Every row gives one point. Each copy is the shape, with its points in the same order, turned, moved and blurred by noise. Some copies are also mirrored. Which?

Shape, 5 rows:
[[-0.32 -3.18]
 [-2.33 -0.38]
 [-2.23  1.59]
 [ 1.14  1.09]
 [ 1.97  0.82]]
Copy 1 (5 x 2):
[[-0.07 -2.22]
 [-2.17  0.57]
 [-2.01  2.40]
 [ 1.57  1.86]
 [ 2.33  1.44]]
Copy 1 is: only turned
Copy 2 (5 x 2):
[[ 2.00 -2.45]
 [-1.32 -1.36]
 [-2.22  0.42]
 [ 0.85  2.02]
 [ 1.55  2.28]]
Copy 2 is: only turned
Copy 3:
[[-2.41 -2.44]
 [-2.14  1.00]
 [-0.68  2.37]
 [ 1.42 -0.09]
 [ 1.94 -0.89]]
Copy 3 is: only turned
Copy 4, 5 rows:
[[ 0.39 -3.11]
 [-2.34 -0.98]
 [-2.56  0.97]
 [ 0.92  1.04]
 [ 1.31  1.05]]
Copy 4 is: only turned

Shape (6 x 3):
[[ 0.33 -4.41 -2.07]
 [ 0.03  2.65  1.71]
 [ 1.68  2.31  0.84]
 [ 0.22 -0.76  0.38]
 [-2.52 -0.18 -0.22]
 [-0.40 -1.54  1.16]]
Copy 1:
[[ 0.29 -0.94  4.38]
 [-1.10  0.90 -3.66]
 [-2.62  1.26 -2.24]
 [-0.32  0.20  0.11]
 [ 1.56 -1.53 -1.11]
 [ 0.70  0.97  0.34]]
Copy 1 is: mirrored
Copy 2 (6 x 3):
[[-3.00 -1.57 -3.47]
 [ 1.34  0.85  2.99]
 [ 0.49  2.39  1.91]
 [-0.81 -0.16  0.18]
 [ 1.46 -1.96 -0.26]
 [-1.18 -1.46  0.34]]
Copy 2 is: mirrored

Shape, 7 rows:
[[ 0.12 -1.42 -1.15]
 [-2.65 -2.58  1.64]
 [ 0.69  1.15  1.51]
 [ 0.42  0.27 -0.87]
 [ 0.30  3.04  1.15]
 [-1.61  1.92  0.78]
 [ 0.84 -3.00 -2.23]]
Copy 1 (7 x 3):
[[-1.62  0.24 -0.97]
 [-2.16  4.27 -0.27]
 [ 1.74  0.99  0.54]
 [ 0.05  0.01 -1.21]
 [ 3.27  0.97 -0.58]
 [ 1.97  2.39 -1.75]
 [-3.47 -0.68 -1.03]]
Copy 1 is: only turned
Copy 2, 7 rows:
[[-0.57 -0.61  0.91]
 [-4.05 -0.40 -1.14]
 [ 0.64  1.35 -2.01]
 [ 0.46  0.82  0.38]
 [ 1.21  3.17 -1.94]
 [-0.82  3.18 -1.13]
 [-0.32 -2.33  2.10]]
Copy 2 is: mirrored
Copy 3 (7 x 3):
[[ 0.98 -2.03  0.10]
 [-0.96 -4.66 -2.18]
 [-2.22  0.11  0.72]
 [ 0.45 -0.37 -0.22]
 [-2.63  1.32 -1.12]
 [-1.59  0.13 -2.51]
 [ 2.41 -2.99  1.03]]
Copy 3 is: only turned
Copy 4 (7 x 3):
[[ 0.34  2.01 -0.26]
 [ 2.34 -1.06  1.64]
 [-2.17  0.13  0.52]
 [-0.93  1.02 -0.72]
 [-3.40 -1.14 -1.09]
 [-1.63 -1.84 -1.01]
 [ 1.30  3.64  0.34]]
Copy 4 is: only turned

Shape, 9 rows:
[[-2.48  0.55 -2.13 -1.81]
 [-3.57  0.47 -1.52  0.78]
 [ 0.92  1.08  1.74 -0.83]
 [ 3.57 -0.65  0.73 -0.54]
 [ 0.30 -1.87 -0.43 -1.81]
 [-0.50 -0.76 -1.62  0.24]
 [-2.95 -0.24 -0.01 -0.15]
 [ 4.46 -1.26  1.40 -2.00]
 [ 3.41  0.81  0.36 -1.17]]
Copy 1:
[[-1.08  2.00  0.21  2.77]
 [-0.17  0.86  2.64  2.31]
 [-2.14 -0.14 -0.49 -1.92]
 [-0.42 -1.77 -2.77 -2.06]
 [ 0.79  1.19 -1.93 -0.09]
 [ 0.56 -0.48  0.03  1.35]
 [-0.06  1.82  1.91  0.72]
 [-0.54 -1.02 -4.44 -2.97]
 [-2.00 -1.60 -2.86 -1.31]]
Copy 1 is: mirrored
Copy 2, 9 rows:
[[ 2.34 -0.46 -1.05 -1.43]
 [ 4.05  0.25 -2.13 -0.04]
 [-0.62  2.18  0.56  0.77]
 [-2.64  0.23  0.85  2.31]
 [ 0.81 -1.54  1.88  1.11]
 [ 1.37 -0.71 -0.60  0.88]
 [ 3.33  0.66 -0.13  0.65]
 [-3.32  0.03  2.61  1.88]
 [-2.62  0.43  0.69  0.48]]
Copy 2 is: mirrored
Copy 3:
[[-1.52 -2.33 -1.85 -1.17]
 [-0.47 -3.74 -0.23  0.37]
 [-0.31  1.40  1.68 -1.50]
 [-0.42  3.88  0.51  0.35]
 [-2.60  1.19 -0.70  0.15]
 [-0.80 -0.31 -0.78  1.03]
 [-1.75 -2.57  0.89 -0.26]
 [-1.50  5.48  0.27 -0.38]
 [ 0.53  3.55  0.04 -0.99]]
Copy 3 is: mirrored

Shape, 9 rows:
[[-1.06  1.95  2.02 -0.11]
 [ 0.03  0.76 -2.24  0.48]
 [ 0.09  0.54  1.19 -0.27]
 [-3.79 -4.38 -2.62 -0.77]
 [-0.95  0.08 -0.65 -3.64]
 [ 0.50  1.89  1.00  1.74]
 [-1.56 -0.77 -1.43  1.29]
 [ 1.03 -1.10 -0.17 -0.58]
 [-0.07  1.59 -2.17  1.65]]
Copy 1 (9 x 4):
[[ 1.38  0.19 -1.90  2.42]
 [-0.76  1.70 -1.73 -1.48]
 [ 1.45 -0.13 -1.12  0.67]
 [-4.66 -3.12 -0.17 -1.96]
 [ 0.60 -2.33 -3.56 -1.19]
 [ 1.33  2.15 -0.67  1.50]
 [-2.08  0.68 -0.49 -0.37]
 [ 0.92 -0.56 -0.21 -1.50]
 [-0.74  2.80 -1.64 -0.67]]
Copy 1 is: mirrored
Copy 2 (9 x 4):
[[-1.57  0.05 -0.44 -1.74]
 [ 0.57 -1.59 -2.07  1.52]
 [-0.12  0.07  0.43  0.12]
 [ 6.38 -0.22 -2.67 -0.11]
 [ 2.24 -4.02  0.31 -1.36]
 [-2.11  1.27 -0.93  1.15]
 [ 1.79 -0.02 -1.85  0.89]
 [ 1.50 -1.49  1.12  1.11]
 [-0.41 -0.58 -2.85  2.35]]
Copy 2 is: mirrored

Shape:
[[ 0.23 -1.83  0.60  2.35 -3.18 -0.82]
 [ 0.45 -0.29 -0.40 -2.71 -1.80 -0.09]
 [ 2.11 -1.30  0.38 -1.47  1.83 -0.19]
 [-2.17  1.42 -2.43 -3.17  0.63  1.93]
 [-0.88 -2.85 -2.78  1.82 -2.46  2.41]
 [ 0.62  0.09  1.09  0.06 -0.97 -0.11]
 [-2.78 -0.56  0.65  1.44 -0.15  1.07]
 [ 0.77  1.38 -3.08  1.81 -0.21 -1.99]
 [ 2.55 -4.16 -0.63 -0.57 -1.95  0.43]
 [-2.24  0.33 -2.10  0.42 -0.91 -1.53]
 [ 0.40 -0.74  2.45 -1.42  1.42 -0.12]]
Copy 1, 11 rows:
[[-0.83  1.35  0.09  0.29  3.73  1.29]
 [ 0.86  0.60  0.14 -3.64  1.35 -0.77]
 [-0.93  0.82 -0.70 -1.71 -2.12 -1.26]
 [ 3.51 -1.69  2.74 -2.90 -0.71 -2.41]
 [-0.26  0.44  3.90  0.79  3.46 -1.38]
 [ 0.31 -0.26 -0.99 -1.05  1.13 -0.28]
 [ 0.44 -2.67  1.65  0.17  1.15  0.90]
 [ 3.56  2.36  0.04  1.77  0.35 -0.44]
 [-2.88  2.99  1.23 -1.66  1.80 -1.18]
 [ 3.22  0.45  2.07 -0.40  0.85  1.35]
 [-0.99 -1.38 -0.92 -2.28 -1.41  0.26]]
Copy 1 is: only turned
Copy 2:
[[ 0.08 -0.60  3.55 -2.77 -0.65  1.74]
 [-3.39  0.29  2.61  1.03  1.25  0.08]
 [-1.70  1.17 -1.00  1.44  0.78  1.88]
 [-2.34  2.33  0.85  1.81  2.24 -4.03]
 [ 0.70  3.86  4.19 -1.77 -0.04 -0.27]
 [-0.42 -0.69  1.36  0.57  0.10  0.20]
 [ 2.31  0.35  1.49 -1.22  2.45 -1.07]
 [-1.36  1.31 -0.73 -2.44 -2.14 -1.47]
 [-2.03  2.85  3.41  0.36 -0.14  3.56]
 [-1.36  0.76  0.40 -3.07  0.97 -2.15]
 [-0.52 -1.03 -0.10  1.47  1.94  1.92]]
Copy 2 is: mirrored
Copy 3, 11 rows:
[[-2.16  0.18 -2.13  1.08 -2.87  0.67]
 [ 0.41 -1.20  1.23  3.26  1.21  0.08]
 [ 3.09 -0.58  1.09  0.48 -0.83 -0.79]
 [ 0.31  0.23  1.26  0.38  4.76  2.14]
 [-0.70  2.57 -1.77  1.23 -1.63  4.29]
 [-0.36 -1.77  0.36  0.67 -0.68 -0.32]
 [-0.58 -0.53 -2.63 -1.01  0.44  1.84]
 [-1.49  3.33  1.12 -0.15  0.09 -1.66]
 [ 1.96  0.09 -0.53  3.53 -2.94  1.57]
 [-1.30  1.72 -1.60  0.79  2.16 -0.48]
 [ 2.23 -2.90 -0.33  0.31  0.12 -0.61]]
Copy 3 is: mirrored
Copy 4 (11 x 6):
[[ 2.15 -1.12 -2.44 -3.38  0.96 -0.21]
 [-0.71 -0.63  0.78 -1.56 -1.88 -2.04]
 [-1.52 -2.20  0.14  1.02 -0.37 -0.03]
 [ 0.54  1.67  2.28  0.82 -3.94  0.34]
 [ 3.47 -0.77 -3.05 -1.04 -2.89  1.51]
 [ 0.36 -1.21  0.29 -1.36  0.09  0.28]
 [ 1.52  2.10 -0.69 -1.29 -0.40  2.17]
 [ 4.09 -1.58  1.47  0.03  0.42 -1.01]
 [-0.34 -3.26 -3.69 -0.76 -1.59 -1.04]
 [ 3.14  1.53  0.69 -0.43 -0.65 -1.10]
 [-2.13 -0.32  0.35 -0.14  0.76  0.36]]
Copy 4 is: mirrored
